Every row gives one point. The ring and each string are closed loops that go straight from each point to the next, and from the last back to the first. Before rounding, they use only three directions, however many columns there are. Count how often each string passes through the ring. Passing back the other way cancels.

Ring (9 x 3)
[[  1 -25 -24]
 [  8  -3 -20]
 [ 13  22  -5]
 [ 14  23  12]
 [  7  12  21]
 [-10   4  15]
 [-22  -5   1]
 [-22 -23 -16]
 [-11 -32 -23]]
String (27 x 3)
[[  1  -1  -6]
 [  0  21 -13]
 [ 14  48 -12]
 [ 21  22   2]
 [ 15   0   6]
 [  2  17   0]
 [  3  36   7]
 [ 19  21  29]
 [ 20   1  33]
 [  2   2   9]
 [ -5   6  -1]
 [ -7   6   3]
 [ -4  -7   7]
 [-14  10  -4]
 [-37  10  -1]
 [-39 -10  -4]
 [-13 -25  -3]
 [ -7  -8  -6]
 [-21  -2 -17]
 [-21 -14 -22]
 [ -5  -7  -8]
 [  0 -43 -18]
 [  3 -60 -32]
 [  1 -35 -37]
 [  2 -16 -36]
 [ 14 -19 -29]
 [ 11 -11 -13]]
Times through: 3

Ring (9 x 6)
[[  2  35  -5  19  30   4]
 [ 13  30  -8  15  21   2]
 [ 15  11 -10   5   5   1]
 [ 11 -10 -12  -4 -11   1]
 [  2 -27 -14 -10 -22   3]
 [-10 -34 -10 -12 -21   5]
 [-16 -23  -3  -6  -7   4]
 [-14   2   2   5  15   4]
 [ -5  26  -1  16  28   4]]
String (25 x 6)
[[ 13   6 -16   5  -2   3]
 [  8  -2 -12   1  -3   3]
 [  5  -6  -6  -2  -2   1]
 [  9 -23  -9 -11 -18   0]
 [  2 -12  -5  -5  -5   1]
 [ -1  -7  -8   0  -2   3]
 [ -6 -39 -19 -12 -31   6]
 [-15 -60 -22 -20 -46   7]
 [-17 -47 -14 -16 -31   6]
 [-17 -34 -12  -9 -20   7]
 [ -7 -10  -6  -1  -1   4]
 [ -9  -9  -5   0   1   4]
 [-12  -6  -7   2   2   6]
 [-24  -2   5   4  17   5]
 [-17  11  10   8  27   3]
 [ -4   7   1   5  15   2]
 [ -3   7  -6   7  10   4]
 [ -5  39  -6  24  34   6]
 [  0  44 -10  27  35   7]
 [  2  18  -8  12  16   4]
 [  5  19  -4  11  19   2]
 [ 15  41  -5  20  31   1]
 [ 22  44  -9  21  29   1]
 [ 14  19  -5   9  15   0]
 [  4   4  -6   3   6   2]]
Times through: 1
String (29 x 6)
[[ -6 -16  -9  -4  -8   4]
 [ -9 -34 -16 -11 -25   6]
 [ -5 -50 -22 -18 -41   6]
 [  3 -37 -14 -15 -29   2]
 [  4 -12  -7  -5  -7   2]
 [ 10 -12  -6  -6  -8   0]
 [ 21 -10 -13  -6 -14  -1]
 [ 16   0 -15   1  -7   2]
 [  8   2 -14   4  -1   3]
 [  4   1  -5   2   4   2]
 [  8   0  -5   0   3   1]
 [  2   0  -8   2   2   3]
 [  6  -5  -6  -2  -1   1]
 [ 12 -22 -13 -10 -20   1]
 [  6 -35 -17 -14 -31   2]
 [  0 -28  -8 -12 -18   2]
 [ -3 -24  -6  -9 -13   2]
 [-12 -46  -8 -18 -28   4]
 [-20 -45 -11 -14 -27   6]
 [-16 -25  -8  -6 -12   6]
 [ -5  -6  -5   1   2   4]
 [ -7  -7   0  -1   5   2]
 [-18 -13   8  -4   9   3]
 [-26 -14   7  -2   9   5]
 [-18  -9  -3   1   4   6]
 [-27 -20   6  -5   4   5]
 [-23 -26   6  -9  -1   4]
 [-23 -31  -7  -8 -13   7]
 [-14 -25 -10  -6 -13   6]]
Times through: 2
